Every row gives one point. Before rounding, the points of a table are all equally far from one centre. They may lie mostly on one side of it. Write the centre, to within rounding.
In the rows, zero is written as 128.

Points (8 x 3)
[[111  98 187]
 [ 63 127 158]
 [ 72 110 137]
 [ 91 161 184]
 [ 76 146 182]
 [ 94  90 139]
 [ 86  91 157]
 [130 115 117]]
Centre: [109 130 155]

Points (13 x 9)
[[ 99 119  47 126 152 167 126  97 143]
 [129 132  83 141 166 152 161  73 163]
 [121 140  88  72 136 182 130  91 141]
 [106 167 106 160 174 197  78 102 126]
 [ 90 143  65 107 174 186  98 106 113]
 [123 153  79  95 160 172 122 112 180]
 [ 90 138  87  89 138 181 105  72 109]
 [107 189  86 108 188 188 133 119 131]
 [103 164  81  83 121 187 141 104 119]
 [149 178  49 126 140 172  96 102 135]
 [ 61 128 110 144 150 168 137 123 135]
 [ 69 148  90 166 153 191 112 105 141]
 [112 177  56 118 169 192 110 104 155]]
Centre: [117 156 101 132 147 158 120 100 128]

Points (25 x 18)
[[197 101  93 143  85 194 108 120 136  97 137 151 129 131 185 117 106 119]
 [168  65 112  53 101 216 112  99 126 129 126 140 128 115 182  91 114 104]
 [115  64 127 130 140 187 101 106 176 100 111 109 105  75 172 117 115 141]
 [178  66 104 117  43 204 154 148  88 119 151 136 140 117 147  91 160  90]
 [152  66 125  76 130 245 155  77 145 127 128  99 111 136 137  95 160 154]
 [130 102 122 110  94 187 123  76 128 142  66  80  84 102 162  70 148 137]
 [158  56 158 138  92 209 141 169 136 134 184 138 124 101 166 108 128 117]
 [145  77  81 112 109 152 179  94  68 120 165 121 113 117 182  59 136 119]
 [137 114  98 170 143 231 145  85 132 112 105 124  99 122 182 105 159 125]
 [161  48 150 120  95 142 124 108 136 159 122 109 126 102 158  83 164  74]
 [156  69 128  98 118 223 162 107  98 130 148 124 138  67 178  94 149 100]
 [131  40  94  91  92 194 148  96 131 157  96 140 137 106 173  54 146  98]
 [181  53 172 111 153 214 145 111 103 148 114 144 119 108 152  97 108 109]
 [154  49 108  98 110 167 107 106 133  95 135 111 107 116 171  33 130 104]
 [142  95 142 121  75 214 149  87  86 116 137 114 150  82 173  94 156 123]
 [174 126  77  99 145 167 165 143  53 126 146 155  76 157 178 132 125 121]
 [152  64 144 109 133 165 135  94  92 124 126 145 141 112 143 110 195  58]
 [166 129 148 133 144 184 142 118  82 122 143 119  74 116 182 128 198 116]
 [131  81 130  97  98 202 213  86  88 142 116 146 141 116 175 126 108 138]
 [152  95  88 159 121 198 153  72  68 109 122 122 111 102 118  83 141  96]
 [159  93  88 163 154 181 120 113 111 176 176 125  76 135 152 119 133 105]
 [137  58  93  87 131 214 135 138  65 122 112 157 158 121 107 116  97  80]
 [157  73 154 122 145 183 192 130 169 128 120 135 149 129 140 134 139  77]
 [182  73 120 110 125 206 164 113 109 139 132 169 154 108 208 118 142 113]
 [172  93 159  92  93 189 127 126 118 147 147 103 140 125 222 104 144 138]]
Centre: [131  84 110 111 117 170 139 142 111 125 115 127 113 135 140 115 144 136]

Points (30 x 24)
[[103 222  95 120 160 147 156 110 139 116 109  51  49 122 128 134 107  77
  143 126 145 109 180 121]
 [127 223 142 118 141 150 122 125 163  77 127  73 119 139 166 100  83 149
  140 131  75  64 187 124]
 [109 179  99 158  99 158 145 118 126  50 145 154  90 120 131  83 165 111
  173 114 122  74 157  95]
 [108 207  99 151 150 140 156  94 140  74 145 111  81 164 135  89 118  44
  181 113 101  87 158 138]
 [139 234  98 135 124 112 146 124 185  85 103 127 127 107 144 107  90 118
  149  95 135  95 208 117]
 [146 177 111 139 140 110 131 136 167  52 148 112  81 149 118  84  91  83
  164 125  69  78 172 151]
 [116 225  98 161 139 112 119 117 128  67  99 121 107 138 137  84 136  88
  161 126  97  87 202 125]
 [135 213  87 164 111 148  59 128 155 102 120  63 107 153 132  74 111  94
  149 139 134  70 141 107]
 [ 98 174 119 116 115 121 125 117 152 102 153  73 111 139  80  68  92 129
  149 133 108  49 158 112]
 [103 218  82 162 123 132 156 103 169  39 159 109  73 125 119  96  79 108
  160 100 114  70 108 125]
 [ 90 201 110 149 111 150 121 121 131  79 139  83  98 101 114  47 134 112
  155 120 134  55 186 109]
 [ 97 216 140 128 131  94 133 120 126  94 101  82 120 120 120  72 101 123
  156  90 141  62 198 131]
 [107 185  92 136 126 127 110 102 158 118 120 108  72 160 148  82 156  69
  157 159  82  87 106 153]
 [143 220 119 125 122 144  81 131 181 143 106 110 111 111 149  86  69 127
  145 146 143  84 163 122]
 [138 211  87 164  88 159 153 116 188 121 117 113 138 132 133 122 115  84
  181 110 126  73 150  88]
 [129 185 122 145 151 126 100 122 131  97 134  80  60 155 110  50 108 116
  175 108 143  52 172 122]
 [128 230 119 146 143 150 119 140 181 111 115 139  87 151 146  98  74  98
  172 122  89  84 157  97]
 [138 182 122 148 163 108 108 128 156  85 144 111 107 112  99 118  57 111
  199  93  84  92 175 120]
 [122 206  90 161 127 118 106 137 181  87 104 131  85 161 165  66 116  89
  137 121  71  84 147 126]
 [107 205  98 145 138 127 101 118 171  73 157 118 123 154 152  83  78  68
  177 124 119  96 178 101]
 [115 184 100 157 126 172 151 127 139  90 148 100  63 157 105 107  63 111
  181 119 140  51 183 121]
 [138 201  69 141 158 137 153  71 175  98 126 129  89 127  95  88 135 101
  166 130 128  87 168 114]
 [120 216  86 132 143 118 163 129 163 112 141  94  79 111 123 101  76 106
  154 116  90 106 191 108]
 [ 78 203 128 161 143 109 121 140 156 127 128 124  94 173 150  62 108 128
  180  98 108 103 155 130]
 [127 200 136 135 129 113 152  91 192  90  94  97  71 174 149  95  80 105
  162 101 104  85 196 156]
 [ 81 205 107 133 123 118 147 113 144  79 132 120  96 152  97 111 129 129
  191  54  96 100 191 133]
 [111 167 125 118 115 140 108 118 189  61  88  89  62 117  68  99  81  94
  149  81 127  73 164  98]
 [ 94 215 132 122 135 157 165 121 183  64 110 117  92 137  96  76 112 108
  181  95 134 110 168 122]
 [104 215 117 174 165 142 149 116 161  73 113  78  98 155 136  81 120  85
  173 131  96  98 175 102]
 [123 202  81 142 102 125 120  87 189  83 132 114  90 156  96 117 136 111
  206 128 120  81 188 150]]
Centre: [113 167 119 141 130 142 113 112 155  92 124 101  97 122 144 135 120 114
 139 100 129  88 141 141]

Points (27 x 24)
[[122 115 139 151 158 178 155  79 153 142  78 169 155 188  75  50 102 156
  113 101 181 147 144 152]
 [ 73 138 142 163 124 159 118 102 117  84  55 168 199 192  49  89 111  95
  113  94 155 129 142 129]
 [ 98 140 156 171 128 135 102  80 148 114  67 175 177 155  82  68 120  78
  117  95 195  93 142 129]
 [113 125 169 179 156 132 113 101 147 135  80 159 188 169 106  98  71 111
  152 114 162 113 153 129]
 [ 78 152 154 152 177 140 109  95 129 127  93 185 166 164  72  98 108 109
  111 126 212  83 147 156]
 [ 68 119 101 139 156 147  99  97 133 114  69 157 183 156 109  56  94 142
  123 100 164 125 150 120]
 [ 99 138 130 144 139 139 116  96 149 111  75 172 211 153  81  66 113 111
   90  84 187 102 137 150]
 [134 143 143 180 160 130 137  71 136 151  97 141 210 136  88  35 146  90
  143 128 187 121 129 104]
 [ 91 156 138 163 169 160 127  66 133 121  85 131 209 143  81  89  99  80
  152 135 159  87 123 120]
 [146 145 150 119 145 134 150  52 155 129  66 123 190 181  71  69 117 124
  119 110 146 119 132 128]
 [ 77 142 144 172 126 124 135  68 174 119  98 148 181 162  86  53 115 132
  145 122 162 122 156 113]
 [123 133 149 168 178 147 126  81 134 131  82 170 173 170  63  90 124 131
  124  87 200  95 190 165]
 [ 88  94 123 154 157 156 160 110 153 121  51 158 175 216  77  77 100 106
  136 120 205 126 157 153]
 [ 93 145 143 150 174 145 124  62 137 163  56 141 160 139  95  60 133 130
  138  86 189  90 128 117]
 [ 94 136 147 156 115 138  96  79 130 147 120 169 191 162  73  62 112  95
  143  72 174 116 157 153]
 [121 144 138 148 123 146 136  75 146 116  72 144 179 153  56 108  83 112
  156 108 203  95 140 145]
 [138 131 169 160 132 134 121  89 145 112  61 143 197 164  58  82 117 115
  114 135 136  84 174 144]
 [127 163 131 168 145 151 120 107 147 120  95 148 157 129 106  67  93 112
  180 118 188  86 128 124]
 [119 129 162 184 146 143 145  73 119 177  45 131 166 163  82 114 145 107
  139  72 184 104 136 177]
 [ 97 109 119 136 134 148 150  54 152 140  80 166 150 124 111  73  67 120
  154  87 159  81 146 133]
 [110 120 151 176 181 141 104  89 125 118  81 153 180 164  96  61 102  89
  151  98 210 114 127 161]
 [140 150 132 169 146 123 132  79 130 122  71 177 197 170  69  83  89 110
  128 109 196 103 173 131]
 [119 130 121 135 129 117  87  65 138 127  36 163 183 157  71  78 128 126
  169 103 135  93 155 127]
 [112 150 119 139 176 123 126  80 155 145  57 118 183 150  51  78 108 108
  130 104 170  98  95 156]
 [ 72 136 138 131 169 154 130 117 111 106  84 160 191 176  67  32 116 112
  125 117 195 101 164 164]
 [ 92 130 152 174 175 148 111  84 155 128  56 152 173 144  94  71 102 100
  173  92 170 107 159 120]
 [111 147 154 185 160 130 137  84 154 147  56 151 168 157  85  61 121 120
  138  92 198 119 167 156]]
Centre: [111 107 120 143 151 131 164 110 106 128  96 175 146 146  78  97 152  99
 140 121 140 123 128 138]

Points (31 x 24)
[[143 124 166 166 139 142 114 126 166 147 170 152  85 103 131  87 122 106
  197 172 102 137 107 174]
 [ 97 112 166 153 112 126  90 150 167 146 191 183 116  79 178 115 122  86
  178 165 110 141  65 156]
 [ 93 128 166 142 126 122 116 148 124 105 164 175  89  79 218  91 163 105
  174 176  93 137 112 159]
 [ 80 100 164 179 158 123 111 154 120 124 195 157 111 100 161  74 135 104
  209 191 118 121  97 155]
 [121 117 173 158 145 123  96 129 120  95 162 195  87  80 167 101 150 119
  208 152  85 131 101 172]
 [ 80 127 159 158 127 139  98 191 124 156 152 158  83  81 130  81 126  89
  190 173 122 162  87 176]
 [ 95  88 152 133 107 112 137 140 150 116 176 167  97 101 147  89 133  85
  183 142 101 168  84 197]
 [100 153 140 183  97 135 101 155 112 116 141 174 109  72 148  96 126  64
  181 156 128 141  75 185]
 [ 99 116 186 127 127 146 127 135 111 130 160 166 102 112 148  76 125  76
  203 152  79 177  94 162]
 [115 115 159 165 129 137 106 131 150  93 154 172  82  80 162  95 102  67
  179 149 124 146 111 191]
 [101 125 154 182 124 153 122 145 129 134 204 149  77  83 170  98  82 103
  169 152 103 154  90 196]
 [101 135 142 163 106 149 130 139 127 120 182 170 101  81 143  63 125 101
  182 155  94 129  73 158]
 [102 129 169 135 116 117  69 128 142 121 175 187 110 112 167  90 133 116
  226 147  95 139  81 186]
 [107 114 157 179 146 140 104 166 138 144 189 172 103 108 186  56  92 102
  174 150 118 124  66 163]
 [ 71  98 156 144  88 148 110 147 126 134 152 197 107  64 182 114 165 104
  185 138 108 143  70 181]
 [100  96 160 135 117 132  97 135 136 104 195 184 105 102 207  98 119  97
  178 181 128 112  72 152]
 [113 128 180 145 118 116 100 164 140 111 164 176  94  98 157  76 124 100
  183 136  82 137  93 153]
 [124 116 158 182 117 122 110 139 137 116 186 179  99  92 179  88 128  94
  212 137 142 100 133 172]
 [122 133 160 154 121 126  90 147 109 100 191 188  94  83 184 102 140  88
  186 174 103 175  88 148]
 [ 87  83 143 149 132 154 124 142 161 107 178 178 101 104 184 103 136  87
  165 164 102 165  69 168]
 [ 88 117 126 173 141 127 117 164  98 119 155 160  60  92 179  82 110  77
  200 152 146 130  77 188]
 [109 146 160 156  98 140  96 119 114 118 193 211  89  89 182 101 126  87
  180 139 117 143  86 166]
 [102 120 157 154 135 141  97 129 149 113 168 203 111  81 175  81 134 112
  212 147  82 151  87 170]
 [ 93 121 167 149 140 137 125 137 132 112 191 210 111  90 207  83  98 105
  204 152 120 158  77 161]
 [115 132 179 159 130 104 108 131 136 117 152 206 129  61 151  88 145 103
  190 177 121 154  76 162]
 [ 95 121 154 161 115 138  88 139 130 104 165 199 105  84 184 106 143  59
  169 152 107 155 105 149]
 [ 91 100 176 168 138 146 114 127 132 110 184 184  84  82 170  93 105  86
  197 148 112 157 104 153]
 [123 123 144 171 151 126 111 143 123 113 175 173 103  45 193  79 120  78
  181 167  97 147  92 189]
 [ 88 125 168 155 103 134 116 122 120 116 173 159 109  63 166 105  79  99
  201 188 127 164  75 162]
 [ 93 120 179 137 114 148 116 125 114 119 175 170  89  83 202  82 113 124
  202 165  89 161  69 172]
 [118 121 155 156  92 146 122 125 120 124 162 164 106  56 157  73 161 115
  194 148 100 121  68 170]]
Centre: [112 123 140 133 147 137 111 139 103 143 154 148 137 104 170 120 128 125
 169 141 142 145 104 175]
